Every row gives one point. The points of each table are mixes of a few directions, plus a little noise. How many directions does each table use, and how many do they share? Where both have some left over, give the other angles between the two spaces (their principal angles), to ten degrees, smallest first.
In the rows, zero is written as 128.

First (5 x 2)
[[125  82]
 [124  79]
 [132 178]
 [135 221]
 [124  80]]
Second (4 x 2)
[[ 68 167]
 [205  78]
 [103 144]
 [127 130]]
Directions: first 1, second 1, shared 0; angles 60

First (7 x 6)
[[ 49 151 179 107 137 108]
 [171 115 101 139 123 139]
 [169 116 101 139 123 138]
 [ 13 161 202  98 142 100]
 [ 94 138 150 119 132 120]
 [198 108  84 146 120 145]
 [202 106  81 147 119 146]]
Second (7 x 6)
[[ 78 138 195 125 122 135]
 [191 115  42 135 138 117]
 [118 129 140 127 126 130]
 [ 87 137 184 124 121 133]
 [132 127 121 129 128 127]
 [ 72 138 204 123 118 136]
 [218 112   7 136 143 114]]
Directions: first 1, second 1, shared 0; angles 30

First (8 x 9)
[[199 110 142 153 160 102 152 160  94]
 [145 113 150 154 148 128 153 148 132]
 [150 103 171 176 162 128 173 162 139]
 [128  83  69 121 132 165  89 106 167]
 [116 110 182 178 156 136 179 160 159]
 [142 112  41  73 106 142  57  87 126]
 [ 71 188 145  92  88 115 122 107 108]
 [ 75 197 128  77  76 104 106  95  96]]
Second (9 x 9)
[[147 114  87 101 119 140  94 138 157]
 [ 86 144 205 147 145 121 192 105  88]
 [155 116  77 112 117 134  86 143 156]
 [ 83 117 186  80 142 156 179 101 129]
 [166 118  62 122 113 129  73 149 157]
 [175 140  69 180 113  97  76 155 125]
 [150 138 104 162 122 108 106 141 120]
 [ 52 136 249 110 155 143 230  86  91]
 [138 130 113 136 124 123 115 134 129]]
Directions: first 3, second 2, shared 0; angles 30, 60

First (11 x 14)
[[ 90 173 120 191 106 133 118  98 114 101 100 175 178  83]
 [114 102  83 185 141  97 115 139 138 174 143 191 116 159]
 [143  91 146 131  99 130 115  85 128 133 132 162 101 133]
 [143 140 165 118  94 195 161 107 103  65 175   7  90  88]
 [118  95 132 102 118  44  96 116 209 175 104 193  90 193]
 [ 77 167 121 117 123  49 134 163 243 131 141  56  73 182]
 [147 124 131  57 166 114 142 182 151 144 135  63 110 164]
 [122 144 122 154 128 144 121 114  94 119 104 172 175  96]
 [169 109 133  86 157 175 148 157  80 126 148  78 130 121]
 [127 150 141 117 129 131 110 107 101 118  68 196 198  96]
 [158 112 113 150 147 197 147 139  47 122 157 113 147  94]]
Second (9 x 14)
[[144  85  69 141 145 142 121 116  74 144 107 176 182 126]
 [ 90 186 109  88 126 113 148 138 164  71  96  23 169 113]
 [136 128 128 144 123 153 117  97  81 119  95 190 179  94]
 [132 131 135 183 162 130 129 184 121 182 179 168  83 145]
 [171  40 142  99  96 126 109  71 127 150 137 168  81 158]
 [121  97  29 115 172 106 148 177 136 148 144  59 142 175]
 [141 108 122 145 124 150 114 101  81 133 107 195 169 104]
 [106 194 225 110  97 110 135 137 204 102 154  67  51 126]
 [110 182 194 122 107 124 132 132 165 106 135 102  96 113]]
Directions: first 5, second 4, shared 3; angles 70

First (8 x 20)
[[101 146 187 229 167 136 126 105 147 123  94 115 120 188 126 152 182 186
  121 154]
 [141 104 117  97 112 115 138 163 153 132 125  96 135  84 133 137 114 130
  143 147]
 [133 143  99  62 112 137 116 120  94 146 152 167 137 109 141 122 121  86
  113 106]
 [138 124 102 102 124 141 141 131  63 144 159 154 131 115 142 129 127 106
   97 127]
 [115 121 145 135 118  96 126 142 207 123 104 101 115  95 133 141 132 144
  162 154]
 [131 163 118  71 134 164  97 104  87 142 134 160 159 172 127 119 132 103
  107  86]
 [104 127 142 166 122  86 138 119 181 120 131 140  89  88 142 136 137 130
  149 153]
 [161 100 117 160 135 147 144 144  93  90 126  95 141 173  80  91  76 140
  133  95]]
Second (9 x 20)
[[129 127 127 127 128 128 128 129 128 127 127 129 128 127 128 128 126 127
  128 127]
 [111 139 142 141 122 128 122 120 129 147 135 111 131 137 128 131 156 139
  121 140]
 [167 104  96  98 142 129 142 146 126  84 112 168 120 108 128 120  62 102
  144 101]
 [153 112 107 109 137 128 137 140 127 100 118 153 123 115 128 123  86 111
  138 110]
 [ 56 173 188 182 102 127 101  94 132 209 158  55 142 165 128 142 249 176
   99 178]
 [141 120 117 118 133 128 133 134 127 113 123 141 126 121 128 126 106 119
  133 119]
 [ 80 158 168 165 111 127 110 105 131 183 148  79 137 153 128 137 210 161
  108 162]
 [186  92  80  85 149 129 149 155 125  63 104 187 117  98 128 117  31  89
  152  88]
 [129 128 127 128 128 128 128 128 128 127 128 129 128 128 128 128 127 128
  128 128]]
Directions: first 5, second 1, shared 0; angles 40
